Rows are points. Each copy is the shape, with its points in the same order, turned, moved and blurred by noise. Some copies are also mirrored. Which?

Shape:
[[-26 -10 -46]
 [ 16  65  -6]
 [-11  -8 -96]
 [-30 -66  24]
 [ 68   7 -11]
 [ 34  16  41]]
Copy 1:
[[ -7  -9  80]
 [ 35  63  45]
 [-47   8 104]
 [ 14 -68  17]
 [-31  54  -1]
 [ 30  31 -16]]
Copy 1 is: only turned
Copy 2:
[[ 22 -11 -35]
 [ 26  78   1]
 [ 71 -31 -31]
 [-69 -28 -13]
 [ 20  27  59]
 [-29  58  33]]
Copy 2 is: only turned

Shape:
[[-48  44  25  23]
 [-30  56 -33  56]
 [ 61  -4  18  33]
 [-29  13  42 -59]
 [-11 -21  40 -40]
 [ 46  18  54   6]
 [-29  42  -2 -68]
 [ 44  -7  16  95]]
Copy 1:
[[ -33  102   -3   21]
 [ -64   67  -32   47]
 [ -69   -2   21  -33]
 [  34   65   38    2]
 [  24   41   32  -35]
 [ -42   32   62  -36]
 [  37   56   55   45]
 [-107   23  -21  -46]]
Copy 1 is: only turned
Copy 2, 8 rows:
[[ 37 -27  37  61]
 [ 18   9   0 104]
 [-62  -3   5   9]
 [ 57 -11  46 -22]
 [ 30 -26  18 -38]
 [-41 -12  48  -3]
 [ 76  33  37   1]
 [-79 -39 -14  59]]
Copy 2 is: mirrored
Copy 3, 8 rows:
[[ 35  -6  15 -70]
 [-23  -5 -18 -89]
 [ 11  -9 -57  21]
 [ 47  39  58  -5]
 [ 38  15  44  23]
 [ 57  21 -44  13]
 [  7  68  60 -28]
 [ 15 -57 -86 -13]]
Copy 3 is: mirrored

Shape:
[[ -1 -11 -14  36  23  26 -24 -13]
 [-26 -12  23  35  25  72  17 -20]
 [ 12 -12   9  42  47  21  48  25]
 [ 22 -17 -11 -40  50 -19 -10  -2]
 [ 16 -19  24 -33   8 -10   9  -2]
 [  2 -12  -1  23   1 -15  -7   9]
 [ 17  57  22  20 -98  23  45 -17]
 [ 24  42  16  35  -8  59  11 -17]
 [ 24  -2  20  29  29 -15 -20 -19]
 [ 23   6 -22  12 -28  -6  -2 120]
 [  8  -1  25   0  34 -10 -14  36]
 [-21  15   4  14  50   4   0 -19]]
Copy 1, 12 rows:
[[  -6  -18  -50   13    8    9   -9   -8]
 [ -14   13  -52   -8   49   32  -55    7]
 [   7    5  -14   -9  -25   33  -67  -10]
 [  40  -43   12  -31  -13  -12   -1   -9]
 [  44   17    2  -28    1   -4   -4    1]
 [  13    8  -15   23  -18    4    2   -1]
 [ -40  121  -35  -30  -20   21   28  -22]
 [ -25   31  -58  -33    7   55   -7  -23]
 [  36   -9  -21   13    1   28    2  -36]
 [   8   19  -12    5 -114   38    6   64]
 [  39   -6    2    4  -16   34   -2   14]
 [  -9  -23    6    1   29   27  -14  -11]]
Copy 1 is: only turned
Copy 2:
[[ -2  42  11  36 -17  44  23  16]
 [-24  73   6  -8 -24  66  21 -22]
 [-30  48  18 -33 -53  20  12  42]
 [ 21  27  21  15  20 -33  30  30]
 [  2  17 -13 -22  23 -14  21   7]
 [ -6   1  -6   9  -7  33   1  33]
 [-20  -7 -56 -17 -36  31 -81 -62]
 [  5  49 -20   1 -60  34 -19 -33]
 [ 26  43 -19  14  -6  28  -2  42]
 [  2 -86   7 -17 -69  12  30  25]
 [ 29   9   3 -18 -13  25  37  32]
 [ 25  54  32  -4   0  34  -1  17]]
Copy 2 is: mirrored
Copy 3 (12 x 8):
[[ -7   2   0   5 -13 -23 -47 -27]
 [ 20 -53 -20   1 -13   2 -38 -54]
 [  9 -66  -2   5 -19  -8 -33  23]
 [ 30  21   9  16  50 -36 -25  34]
 [ 19   1 -22  -7  41   1 -12  22]
 [-23   7  10   0  10   2 -21  11]
 [-15  25 -64 -42 -53  46  57 -14]
 [ 18  -4 -52 -13 -50  13 -25 -28]
 [-20  12 -18  39   5   3 -38  11]
 [-13  22  38 -92 -26  21 -38  68]
 [ 15   4  15   1  16  19 -46  37]
 [ 29  -4  20  37   1  -9 -16 -10]]
Copy 3 is: mirrored
